Rows are points. A path goes straight from each point to the next, and from the last back to the first. The post is the endless flat space through its rows: a point in 2 columns, a line in 3, a plane in 4, and so on, so that a path can go around it. How many times does the path go around the post? Going back the other way cancels.

Post, 2 rows:
0:  20 -24  35
1:   8   6  -7
Path, 21 rows:
0:  36 -37  20
1:  43  -6  29
2:  45  21   1
3:  73 -28  20
4:   1 -27 -19
5: -10 -27 -10
6:  27 -23  -5
7:  48 -17  17
8:  38  18  18
9:  -1  15  25
10: -37 -22  35
11:   8 -26  11
12:   7 -25   8
13: -22 -37  52
14: -21  19  28
15:   6 -32  42
16:  11 -31  17
17:  32 -26   5
18:  15 -43  -7
19: -48 -12  -7
20:   9 -47  29
Times around: 1

Post:
0: -25  18  21 -23 -18  -2
1:  25 -25 -47  14 -24 -14
2: -46  39  23  -9  11   1
3:  16 -14 -20   2 -14  24
4: -49   0  23   0   8  12
Path (20 x 6):
0:  22   8 -25  16  -1  14
1:  34  -8  25 -26 -15   1
2:  -8 -41 -25 -30 -15  13
3: -53  64 -17 -11  -6 -15
4: -21  -9  11   6 -34 -17
5:  29 -35 -21   8 -20   0
6:  18 -23 -11 -11  13   8
7: -42 -21 -15   8  -2 -22
8: -19  49   7  -4 -26  36
9: -15  12   3  46   4 -12
10:  -9 -49  10  12  12   6
11: -16 -16  -5  -3   5  32
12: -49 -20 -25  -2 -20   1
13:  -2  46  14   6 -28 -17
14:  22 -54   0  11 -19  27
15:  22 -48 -21  -9 -22 -36
16:  -1 -34 -28 -38 -42  20
17: -95  24  16  12 -17 -31
18:  14   8  -1   4  -2  56
19: -45  35  -7  10 -18   2
Times around: 4

Post, 8 rows:
0:  -6  16  14 -12  13 -11   0 -34   4
1:  -9  -9 -24 -30  49 -18  33  19   5
2:  22   9  14 -20  31 -24  -3 -24 -27
3:  -7  21  31 -10  12   1 -21  12  -2
4: -37 -25   9  36 -36   5 -15  18  -4
5:  44 -23  -1 -16 -11  33  12 -39  46
6:  -9  -5  -4 -34   4   3   2   2  -7
7: -37  -5 -16  37 -65  -7 -39  26  27
Path, 30 rows:
0: -25   4  12  -5  57   8  16   2 -63
1:  -7  -2  17 -27   0  16 -23 -17 -18
2:  -5  20  -2   3  50 -16  -5  28 -44
3: -13   1 -11   9  39   6  58  20  35
4:  44   7 -18  19  -5 -23  14  -4  78
5: -15 -32  48 -43  61  15  32   2   9
6: -12  -5 -16 -36 -40 -12 -27 -47 -18
7: -39   9   3  61   3 -31 -14   8  69
8:  39 -38   6 -43 -10   4  29 -26  28
9:  -1  -6   2 -20  62 -38  59  22 -51
10: -28  -8  30 -18  16  50  23   7   7
11:  30  15  21  -1  19   4 -32  17 -11
12:  10 -31 -51  21 -24 -18  18  -3  21
13: -30  -3   7  14 -28   9  -2   4  11
14:  -2  11  30  -9  23  25  28 -56 -43
15: -26   9 -50  30 -18   0 -22  10  70
16:   2 -12  31  33  46 -28 -32 -10 -26
17:  13  41  54 -58 -14   2 -69  30   4
18:  12   0  70 -12   8  24 -25  -9 -13
19: -12   5  33  28  28   0 -35 -48  27
20:  26  -8  -4 -57  -1  20 -24 -37  20
21:   3  12  -3 -49 -16 -12 -22  -1  76
22:  24  55  56 -14   2 -39 -35 -23 -20
23:  -2  27  20  28  10 -23 -13  43   4
24:   3  18  -2 -21  11   4  -1 -18 -13
25:   6  45 -31  -3 -57 -10 -16 -55  53
26:  10  18   4  -1 -25 -32   7 -47  22
27:   3 -21 -22 -31 -36 -18   1 -34  -3
28:   2  13  25 -14   8  -2  -8  24 -12
29: -12 -36  19   6   6  45  46 -11   1
Times around: 1
